Every row gives one point. The last column is the point's height on a tilted bowl or saddle (a function of degree 2), plus a little noise. Along how many of its main directions does it bend up, bend down or stay straight?
In the rows, zero is written as 128.

Points, 10 rows:
[[120 144 166]
 [117 105 140]
 [173 141 148]
 [160 142 159]
 [140 120 159]
 [ 85  81  75]
 [112  95 125]
 [133 102 140]
 [ 96 162 144]
 [162 163 149]]
Directions: 0 up, 2 down, 0 straight

Points:
[[ 70 129 165 148]
 [115 103 118 106]
 [ 98 125 138 122]
 [101 148 104  97]
 [ 95 166 159 179]
 [175  85 123 167]
 [149 121 142 145]
 [142 147 134 138]
 [137 131 130 132]
 [101 101 148 112]
 [141 133 161 150]
 [169 187  89  84]
 [ 73 122 130 100]
 [100 133  99  85]
 [126 135 107 110]
 [147 142 167 155]
 [146  95  70 116]]
Directions: 1 up, 2 down, 0 straight

Points:
[[113 116 124 140]
 [127 132 111 130]
 [151 128  98 115]
 [ 99 170 216  56]
 [154  83 130 122]
 [191 147 142  76]
 [142 192 134  78]
 [148 134 136 122]
 [ 96 148 117 125]
 [120 101 124 140]
 [144 109 131 131]
 [110 142 120 130]
 [133 130 145 130]
 [107 138  85 119]
 [118 143  52  85]
 [132 151 121 121]
 [149 110 103 122]]
Directions: 0 up, 3 down, 0 straight

Points:
[[167 102 176 138 162]
 [ 89 120 117 172 174]
 [ 94 147 186 143 148]
 [115 156  72 146 136]
 [ 93 124  93 183 187]
 [100 121 172 139 144]
 [120 115 133 136 131]
 [116 123 133  91 120]
 [144 107 148 115 132]
 [139 108 123 123 131]
 [ 84 164 154 117 123]
 [116 167  98 117 112]
 [107 142 149 105 112]
 [165  59  98 143 208]
 [189 112 125 138 160]
 [142 169  98 154 127]
 [138 134 113 162 137]
 [135 134  66 133 141]
 [132 122 117 104 121]
 [119 151 127  83 111]
 [142 161 163  95 114]
 [147  99 110 141 148]]
Directions: 4 up, 0 down, 0 straight

Points:
[[123 155  87  69 154]
 [110 117 140 130 130]
 [155 116 171 133 108]
 [162 113 108 134 138]
 [138 120 127 130 129]
 [113 112 130 162 131]
 [113  94 151 132 126]
 [105  64  98  90 197]
 [151 114 117 144 131]
 [141 140 143 172 129]
 [155 121 162 156 114]
 [135 160 154 154 119]
 [176  75 154 135  84]
 [ 89 152 101 121 123]
 [146 102 109  87 168]
 [131 101  84  99 186]
 [168  94 135  97 131]
 [164 158 143  82 112]
 [131 122 133 122 129]
 [ 94 157  95 106 124]
 [151 121 101 146 141]
 [165  98  87 128 160]
 [107 115 120  95 153]
 [152  81  69 123 187]
 [ 89 176 130 163 109]]
Directions: 2 up, 1 down, 1 straight

Points:
[[ 80 105 142 155 119 141 116]
 [117 118  96 140 107 128 124]
 [119  89 137 162  70 135 133]
 [144  75  65 177 167 167  50]
 [135 144 127 149  98 112 120]
 [107 172 114 134 124 105 109]
 [143 122 170 114 111 157 118]
 [153 125 103 135  88 127 121]
 [129 153  75 149  64 129  83]
 [ 80 122 111 118 163 120 125]
 [121 160 117 128 157 134  96]
 [ 93 103 140 128 167 129 118]
 [111 107 108 148 123 128 125]
 [138 123 131 161 145 178  80]
 [104 144 124 168 182 113  82]
 [136 102  82 133 149  97 125]
 [160 131 152  61 114 120 111]
 [162 158 117 170 142  77  81]
 [181 173 149  61 105 108  75]
 [ 85 128 102 190 115  92  89]
 [117  98 156 145 161 171  89]
 [135 145 142 111 130  80 131]
 [ 93 107 118  80 121 119 147]
 [ 95 102 117 139 195 136  92]
 [ 98  86 140 158 113 155 117]
 [113  91 134 172 136 158 100]
 [140 119 105 129 138 104 128]
 [152 105 123 140 124 187  95]
 [129 147 168 104 118 132 120]
 [134  84 126 165 118 127 125]
 [ 97 138 169  82 107 158 114]
 [113 111 140 146 112  98 138]
 [101 107 133 133 148 163 105]
 [ 99 128  77 135 129 158  90]
 [114  99 129  91  91 100 153]
 [ 85 162 154 101 171  87 122]
 [124 132  84 104 129 152 105]
 [146  98 109 141 143 148 110]
 [101  89 167 131 114 112 139]
 [152 164 118 117  81 113 107]
 [107  93 106  98 100 139 141]]
Directions: 0 up, 5 down, 1 straight

Points, 40 rows:
[[125 150  99 125 135 179 109]
 [125 162 126  98 157 108 127]
 [135  89  98 109 111 131 115]
 [144 130  96 162  93 136 102]
 [104 178 158 161 135 173  89]
 [157 134 162 178  90 128  82]
 [125 135  72 118 133 116 116]
 [148  65 143 178 107 125  67]
 [ 94  94 106 112 153 145  99]
 [146 121 117 163 118 144 109]
 [144  63  98 105  77 128  87]
 [ 89 122  79  98 149 152  97]
 [105  60 100 131 142  89  74]
 [162 134 106 130 131 137 123]
 [110 184 117 164 101 133  92]
 [175 131  72  98 148  92 100]
 [150 119  65 110 137  84 102]
 [128 117 138 139 112 139 122]
 [176 160 114 132 107  94 108]
 [113 105  64 159 105 154  79]
 [142 131 139 107 149 154 126]
 [166 141 143  91  93 126 121]
 [101  65 165 111 112 147  82]
 [129 149 104 130 113 166 118]
 [106 195 151 118 113 153 111]
 [158 146 122 158 105 171  99]
 [122 135  79 145  92 159  97]
 [ 85 132 155  90 155 169 105]
 [155 113  94 102 129 150 118]
 [132 160  64 145 115 121 100]
 [ 95 111 134  99 109 112 121]
 [109  98 152 144 147 109 102]
 [116 185 123 123 116 123 122]
 [112 166 132 123 120 115 128]
 [119 123  94 105 112 100 125]
 [170 130 131 133 123 158 116]
 [114 108 127 139  56 115  92]
 [132 108 102 119 105 110 124]
 [111 101  99 128  73 133 101]
 [117  95  92 110 131 172  98]]
Directions: 0 up, 6 down, 0 straight

Points:
[[119  99  94 158 153 127 215 147 146]
 [ 96 167 122 129 137 140 151 109 135]
 [144 108 149 136 102 187 124 148 176]
 [104 110 143 144 116 147 113 140 135]
 [107 123 151 131 114 143 126 114 129]
 [ 65 124 161 119 113 139 147 181 145]
 [180 131 115 103 106 118 122 112 162]
 [104 158 170 166 129  86  93 113 112]
 [168 133 183 112  92 153 104 104 175]
 [122 135 131 129  92 175  84 156 189]
 [129 134 103 172 146 113 154  96 139]
 [106 114 117 143  96 178 164 144 168]
 [127 147 111 124 177 122 121 120 127]
 [137 118 141 115  95 143 137 140 139]
 [104 126 108  66 104 145 112 147 164]
 [107 174 122 128  90  88 142 132 149]
 [ 97 188 140 135 128 132 101 132 142]
 [168 157 121 111 151 156 194 192 162]
 [101 115 161 118  73 128  82 130 144]
 [121 100 133  93 129 155 122 166 139]
 [102 122 156 146 113 124 108 182 136]
 [ 56 106 143 120 154 141 153 115 142]
 [ 98  93 158 113 186 130 150 121 132]
 [187 129 160 115 158 145 120 113 158]
 [ 85 119 172 152 143 148 134 176 141]
 [ 88  86 156  76 143 159 133 167 149]
 [124 142 110 121 143 128 114 148 135]
 [149  75  99  99 128 178 127 115 163]
 [136 101  87 158 168 132 144 166 139]
 [119  86 134 160  83 114 125 145 123]
 [109 120 139  75 159  95 117 149 132]
 [103 117 150 143  94 181 107 123 172]
 [129 127  94  94  74 151 137 160 183]
 [104 151 135 157 120 145 148 106 138]
 [148 147 142 151 146 127 131 136 134]
 [127  72 115  95 118  96 126  90 142]
 [124  97 129 142 129 114 162  97 122]
 [115 123 125 119  92  50 208 167 161]
 [136  99 136 132 143 120 121 127 120]
 [127 115 127 167  96 166  47 117 186]
 [145 117 135 182 139 106 102 106 132]
 [103 197 125 173  96 107  73  62 153]
 [133 116 128 124  88 128 122 144 141]
 [138 155  97  92 119  81  98 156 164]
 [127  88 114 172 117 111 115 135 124]
 [112 114 160 134 159  94 123 132 111]
 [118 157 132 127 115 151 139 126 145]
 [159 143 110 183 128 125 164 148 165]
 [ 46 184 208 110 132 108 110 137 134]
 [122 145 101 152 133 144 105 149 153]
 [113 125 175 164 129 157 145 127 138]
 [174 145 137 141 143  73 103 137 143]
 [ 99 113 152  95 151 115  75 176 143]
 [118 120 151 126  99 123 180 164 124]
 [179 118 146 119 110 102 107  80 158]
 [156  87 148 155 106  97 138 152 120]
 [152 139 131 109 108 157 134 125 156]
 [115 121 123 118 116 102 147 176 134]
 [184 133 118 130  69  77 123 148 187]
 [125 138 126 128 134 203  93 149 200]
 [113 133 118 127 112 116 141 107 130]
 [104 170 142 104 112  76 101 112 134]
 [109 143 140 135 104 117 121 118 126]
 [140 177 138 167 121 169  80 105 195]]
Directions: 5 up, 0 down, 3 straight

Points (61 x 9):
[[ 75 139 134 121 154 117 138 122 146]
 [107 193 117 141 147 161 155 178 133]
 [ 92  98 152 148 141 160 141 111 151]
 [ 93 128 190 168 117 154  98 206 153]
 [ 92 191 170 125 143 108  91 154 142]
 [135 139 132 190 128 159 151 138 152]
 [120 141 194  99 140 179 145 108 133]
 [156 108 145 135 148  72 181 132 182]
 [167 116 169 127 159 112 102  92 134]
 [115 158 121 172 149 157 128 109 163]
 [116  64 116 113 160 111 116 116 175]
 [113 155 159 133 154 125 112 165 131]
 [131  82 105 132  96 149 116 175 132]
 [110 144 141 116 146 130  81 121 139]
 [143 159 160 123 143 150 157 105 153]
 [163 148 106 142  83 142 128 193 129]
 [ 71 137 113 168 129 129 199 150 172]
 [147 154 180 115  96  67 138 118 185]
 [103 127 131 122 157 143 112 190 134]
 [161 144 149 148 169 136 136 137 143]
 [117 138 170 161 116 134 136 117 143]
 [121 143 106 129  97 100 207 120 183]
 [101 142 105  48 140 108  88 126 170]
 [ 95 173 171 158 147 140 141  68 176]
 [156 114 154 142 127 134 111  89 129]
 [133 148  92  93 104 108 155 131 150]
 [107 143 120 103  82 135 122 169 135]
 [106 148 122 119 158  69 149 136 179]
 [134 125 140 106 145 153 146 137 135]
 [146 135 154 128 109 120 127 138 134]
 [147 150  91 109 126 106 122 153 146]
 [136 135 132 107 113 103 140 179 145]
 [112 101 124 130  97 159  94 148 137]
 [120 144  93 136 136 106 156 106 171]
 [123 129 156 162  80 124 140 139 150]
 [151 167 155 119 112 193  92 101 152]
 [172  82 129 113 117  64 114  89 165]
 [142 149 134 156 184 163 110 122 150]
 [146 179 100 105 122 160  93  93 170]
 [131  82 149 117 150 158 110 140 135]
 [131 106  86 157 124 124 131 170 138]
 [122 130 106 125 117 153 120 137 133]
 [143 136 111 100  87 150 107 127 134]
 [ 88 130  99 126 142 125 148 150 143]
 [160 107  97 101  73 105 138 123 139]
 [145  98 193 138 153  97  97 143 125]
 [112 123  91 152  99 149 165  64 198]
 [154  80  91 154 143 122 115 169 140]
 [130 123  95 144 103 134 127 144 134]
 [141 103 153 126 148 129 168  95 162]
 [172 144  91 175 122 128 127 166 134]
 [179 136 138 118 101 170 144 130 134]
 [203 126 123  75 134 132 111 158 150]
 [202 136 154 113 126 120 106  93 141]
 [ 96 156 156  77  78 122 128 161 145]
 [114  99 126 113 167  93 155 119 176]
 [157 125 180 135 113 127 160 143 141]
 [110 129 162 137 113 115 120 118 142]
 [124 172 121  78 100  88 149 113 182]
 [154 105  87 141 156 118 107 138 148]
 [129 175 128 111 119 132 149 167 136]]
Directions: 6 up, 2 down, 0 straight

Points:
[[151 174 106 110 156  84  95  75  87]
 [128 106 126  86 131 110 129 156 135]
 [154 135 133 175  94 126 121 126 113]
 [160 122 121 133 165 155 118 145 127]
 [131 176 127 118 119 123 141 117 108]
 [140 166 143 163 132 120 106 135 117]
 [115 103 132 116 114 135  74  95 121]
 [115 139 159  94 139 129  93 131 125]
 [117 118 124 173 119 139 139 144 125]
 [161 106  97 166 131 135 115 119 123]
 [ 79 134 139 133 142  98 149  98  99]
 [115 149  98 132 120 204 106 126 103]
 [116 123 108 116  92 142 107 142 117]
 [122 174 182 151 145 114 179 137 100]
 [204 125 167  77 132 124 134 129 120]
 [137 138 102 133 111 156 179 125 115]
 [156 129 105  90 163 129 125 171 127]
 [116  88 115 137 101 101 164 118 119]
 [104 114 124  99 147  78 102 127 124]
 [101 120 138 100  94  67  99 156 101]
 [127 112 120  89 104 136 111 110 119]
 [139 103 127 156 130 160 135 139 129]
 [154 145 117 107 123 126 135 145 124]
 [122 118  87 111 133 121 103  77 112]
 [ 69 106 101 129  95 110 133 140 108]
 [157 137 107 130 133  96 140 148 132]
 [144 109 135 124 100 162 146 168 115]
 [ 87 129 159 113  96 107  96 111 100]
 [167 117 129 123 157 107 145  93 124]
 [151 137 135 144 101 113 113 129 119]
 [ 90 113 142  98 119  95 174 121 103]
 [127 130 115 154  89 149 147 153 116]
 [117 108  97 130 160 144 115 126 133]
 [139 133 149 121 116 140 119 116 123]
 [129  98 170 128  94 111 101 138 114]
 [133  75  91 138 108  78 185 114 121]
 [212  89 126 129 125 143 178 156 119]
 [152  97 161 121 146 152 137 153 131]
 [104 140 171 123 146 121 154  97 105]
 [112 139 156 123 126 121 125 160 121]
 [115 118 101  58 105 124 111 114 108]
 [102 132 115 128 115 150 149 135 119]
 [114 134 124 176 151 134 125 114 119]
 [166 111 129 130 107 107 122 118 124]
 [158  94  98 105  80  91 101 144 112]
 [128 109 151 164 102 159 126  96 113]
 [222 249  55  60 136 141 140  95   7]
 [179  80 117 183 118 133 133 144 117]
 [137 139 108 123 143 127 138 113 123]
 [101 113 131 117 109 115  94 115 118]
 [142 133 192 117 176 153 101 128 124]
 [120 148 157 112  99 135 116  81 100]
 [152 168 103 111 112 123 114  97 106]
 [117 149 163 127 153 106 119 135 121]
 [147 129 103  73 142  89 148 168 129]
 [118 103 129 151 134 172 140 144 128]
 [ 99 164 132 125 120 109 134 128 106]
 [ 92 106  84  73 146 143  81  77 110]
 [102 130 141 114 172  78 133  55  81]
 [152 157 151 168 149 109 132 141 121]
 [ 67 105  76 136 137 129 144 112 121]
 [147  78 135  90  89 120  96 118 116]
 [124 101 140 166 190 121 130 127 129]
 [137  86 153  67 100 146 120 132 115]
 [130 178 125 113 147 141 104 134 108]]
Directions: 0 up, 5 down, 3 straight

Points:
[[140 141 132 113 130 135 127 126 136]
 [157 139 141  67 134 174 111 161 183]
 [ 99 118 138  87 106 103 141 127 156]
 [ 88 119 139  86 181 155  78 155 199]
 [159 108 120 114  91 151 127 143 145]
 [141 163 159 122 107 166 173 152 145]
 [116 102 107 160 130 160  97 146 147]
 [114 106 130 124 180 151 133 118 164]
 [101 123  90 174 136  82 130 138 137]
 [107 145 101 158 139 176 176 155 172]
 [141 190 154 121  98 123  69 102 111]
 [133 135 130 151 189 162 118 133 157]
 [169 175 125  99 104  96 168 119 148]
 [114 146 185 129 150 139 152 143 148]
 [155 128 176 160  72 131 165 127 118]
 [169 136 109 120  98  78 116 138 147]
 [119  93 112 103 123  94 127  89 153]
 [127 197 122 139 106 119  90 153 140]
 [120 129 116 113  97  92  84  95 139]
 [110 183 159 137 149 120 118 116 135]
 [176 119 127 130 108 128 150 152 141]
 [161 126 102 135 124 151 109 109 133]
 [139 134 130 190 155  98 171 105 126]
 [180 132 166 118 116 112 150 153 144]
 [109 119 133 128 144 185 131 116 146]
 [179 170 146 164 145 151 138 125 114]
 [114  97 141  92 107 128 140 193 186]
 [ 93 139 127 105 126 118 128  88 149]
 [106 121 153  94 116 106  66 146 153]
 [ 84 120 126 141 124 127 172 138 149]
 [111 104 162 147 132 123 149 116 130]
 [133 113 118 152 149 129  72 136 139]
 [107 128 115 194 167 116  87 102 136]
 [148 129  96 156  99 111 126 108 123]
 [102 148 104 125 180 157 169 126 182]
 [115  91 160 122  97 122 184 156 151]
 [119 133 140 139 129 117 119 177 150]
 [128 156 147 156 163 101 115  93 127]
 [117 102 141 125  88 157  89 158 142]
 [150 112 130 155 121  56 112 139 132]
 [ 93 170 128 122 108 140 127  89 138]
 [121 126 144 124 149 111 115 155 149]
 [143 151 137 126 118 161 141 108 122]
 [209 150 114 168 164 106 122 130 120]
 [143 129 133  91 155  91 121 169 183]
 [152 128  95 145 114 126 133 143 139]
 [ 66 118 213 141 156 157 124 122 157]
 [146 177 139 144  85 130  96 145 123]
 [104 179 181 143 158 141 139 117 144]
 [156 123 132 143 110  87 111  86 120]
 [ 81 101 120 176 151 152  88  73 155]
 [131 126 225 166 155 176 153 112 140]
 [175 158 119 115 119  99 118 135 140]
 [150 178 108 154 180 132 148 186 180]
 [133 174 141 109 115 155 119 147 145]
 [169  85 116 152 132 108  87 112 139]
 [ 87 136 170  97 141 127 102 133 153]
 [120  86  83 128 137  83  95 119 159]
 [143  76 102 142 140 113 148 153 153]
 [113 144 203  95 108 123  95 106 127]
 [ 82 124 136 100 180 127 120 104 182]
 [126 126 119 202 164 114 107 151 134]
 [106 115 144 185 161 128 159 114 142]
 [138 116 108 176 130 155 157 136 137]
 [147  83  91  65 141 104 148 187 227]
 [138 101 178 135 125  78 138 127 139]
 [117 126 136 127 128 151 131 142 139]
 [155 145 123  99  86 133 154 128 142]
 [113 146  96 139 156 165 117 150 169]
 [152 130 171 136 132 130 112 134 123]]
Directions: 5 up, 0 down, 3 straight

Points, 68 rows:
[[107 181 103 103 155 122  67  97 170]
 [100 142 135  93  87  88 130 111 149]
 [120 148 112 173 116  96 146 142 154]
 [145 134 127 117 147 120 134  98 137]
 [148 140 123 140 124 103 121 102 146]
 [140 110 110 157 149 151 172 110 142]
 [104 110 131 108 125 114 137 115 134]
 [155 166 130 116 129  88  71 179 157]
 [152 114 132 170 150 162 159 135 120]
 [108 128 117 130 134 161 107 149 129]
 [172 126 134 106 122 113 122 126 140]
 [154 116  96  95 119 152 156  99 163]
 [114 147 114  87 108 101  64 158 121]
 [103 153 124  97 123 117 167  84 148]
 [ 77 116 122  87  97 120 136 100 130]
 [158 148 111 163 158 113 135 179 131]
 [114 155 178 108  80 139 120 174 187]
 [ 90 142 151 127 135 103 145 113 130]
 [177 157 120 138 187 124 112 150 108]
 [146 123  89 175 153 148 106 171 124]
 [ 78 141 128 121 127 116  92  94 114]
 [140  98 143 101 105 192 130 149 167]
 [153 137 139 119 130 123 111 103 143]
 [152 116 101 111 109 142  89 112 132]
 [167 119  92 177 141 111 197 127 187]
 [137 149 157 128 118 141 141 108 146]
 [129 138 116 147  63 116 151 145 192]
 [140 133 142 139 149 159 145 112 124]
 [153 159 133 106  86 180 159 102 151]
 [102 143 138 124  85 139 138 144 159]
 [ 77 197  93 172  62 135 132 150 166]
 [183  74  80 100 171 118  83  98  99]
 [123 108 124 136 146 109 115 122 121]
 [144 191 133 115 136  97 136 138 153]
 [114 125 139  81 124 159 172 133 134]
 [155 128 116 140 118  64  76 128 132]
 [119 138 124 174  81 172 126  87 145]
 [160 116 119 134 103 120 137 131 167]
 [160 117 107 147 130 119 109 113 139]
 [116 110 102 141 148 143 148 122 133]
 [150 178 136 113 121 189 159 132  95]
 [134 155 153 160 147  86 188  88 137]
 [136 136  91 132 118 118  93  84 132]
 [150 125  99  92  75 132  93 147 118]
 [117 150 141  87  81 116 139  99 154]
 [128 138 198 119 114 182 181 157 114]
 [134 153 126 103 101 154 139 113 148]
 [118 161 142 158 125  95 104 143 157]
 [146 105 133 143 167 142 155 136 125]
 [138  92  95 120 159 162  52 140 128]
 [175 102 170  78 158 155  53 101 149]
 [ 47 108 107  85 101 186  89 138 151]
 [134 115 145  31 142  97 135 119  92]
 [134 140 167 109 141 146 121 141 133]
 [128 122  71 158 147  96 151 162 158]
 [132 123  85 107 134 152 130  62 176]
 [131 100 111 114 125  97 117 152 136]
 [128 115 117 133 111 124 158 154 165]
 [147  77 117 135 131  83 160 127 172]
 [124 145  99 159 150 160 142 169 108]
 [150 144 114 127 131 154  98  88 155]
 [152 170 114 153 103 147 123 113 159]
 [100  89 110 131 114 123 119 133 126]
 [145 121 121  74 141 145 128 120 123]
 [185 144 150 148  28 131 122 140 222]
 [148 108 149 127 126 139 166 133 160]
 [116  98 140 141 122 118 163 110 149]
 [151 171  69 126  94 174 108 151 160]]
Directions: 3 up, 2 down, 3 straight

Points (68 x 9):
[[130 157  96 133 133 123 180 141 135]
 [210 127 160 106  98 153 102 107 189]
 [ 85  95 102 164 156 145  98  81 134]
 [139 124 138 130 102 126 184 105  99]
 [134 141  96 144 110 137 165 147 123]
 [104 141 109 103  96 139 124 163 124]
 [131  62 113  93 125 141 148 138 118]
 [133 128 133 151  93 126 140 118 110]
 [110 122 133 100 144 115 127 106 137]
 [150 160 187 155 128  88 149 126 149]
 [ 88 201 157 124 102 139 137 141 142]
 [154 105 134 162 109 114 133 171 135]
 [103 189 136  77 152 116  96 144 131]
 [123 128 136 100 156 161 152 136 132]
 [155 120 126 186 139 104  76 126 160]
 [181 132  98 152 121  96 144 118 148]
 [ 84 139 141 109 140  63 165 140 156]
 [163 112 184 111 149 172  97 120 174]
 [126 132 126 136  96 122 126 104 121]
 [ 75  47 117 116 101 135 137 124  79]
 [122 125 142 134 136 128 139 162 115]
 [159 100 101 120 164 185  78 151 217]
 [136 143 126 169 113 133 103 101 135]
 [109 145 144 138 142 157 138  95 134]
 [130 183 101 134 104 104 154 144 160]
 [125 142 144 136 138 131 142 150 116]
 [140 134 167 182 124 102 140 158 136]
 [ 82 119  98 141 124 127 135 106 130]
 [143 116 177 124 111 196 159 110 132]
 [126 166 127 166 150  86 142 136 143]
 [133 118 164  94 118 177 133 131 142]
 [152 122 115 122 135 121  95 120 152]
 [126 159 117 135 125  91  90 115 155]
 [ 79 125 160 154 129 105 125 101 112]
 [141 128 164 100 135 136 146 118 127]
 [104 183 126 113  85 115 115 119 160]
 [117 170 140 177 153 138 137 128 119]
 [144 126 164 118 106  82 146 130 140]
 [142 132 155 118 110 143 114 110 138]
 [ 97 147 124 194 149 124 119  99 124]
 [ 81 155 110 130 151  78 125 113 156]
 [ 65 167  85 170 150 109  90 142 145]
 [120 141 116  73 125 152 148 108 153]
 [ 97  82 116 117 151 106 128 164 121]
 [170 164 160 147 150  87 118 164 131]
 [ 85  89 144 159 120 116 108 174  79]
 [114 101 140 130  64 142 186 127  75]
 [112 115 146 104 101 112 142  68 141]
 [127 171 122 112 135  32 115 105 201]
 [125 133 121 139  86 163 143 127 103]
 [142  76 142 106 146 172  97 167 168]
 [166 158 132 122 129 127 134 134 126]
 [125 190 134 149 135 158 111 138 126]
 [121  90 140 165  85  71 181 165 141]
 [100 140 147 127 124 133  96 190  88]
 [144 144 123 196 124 154 151 108 116]
 [ 80 189  95 158 101  91 126 141 178]
 [ 98  97 112 145 108 128 120 142  99]
 [137 116 165 146 160  81 129 168 119]
 [160 128 112 118 164  98  70 103 183]
 [167 109 131  74  96 145 115 154 137]
 [149 128  89 145  95 125 140  92 118]
 [117 108 151 165  87 140 159 173 109]
 [140 134 144 127 151  90 132  49 161]
 [130  88 128 127 149 112  81 108 137]
 [143 168  76  92  95 135 144 107 157]
 [168  89 176 182 143 132 124 148 156]
 [138 146 110 133 108 130 153  79 125]]
Directions: 4 up, 2 down, 2 straight
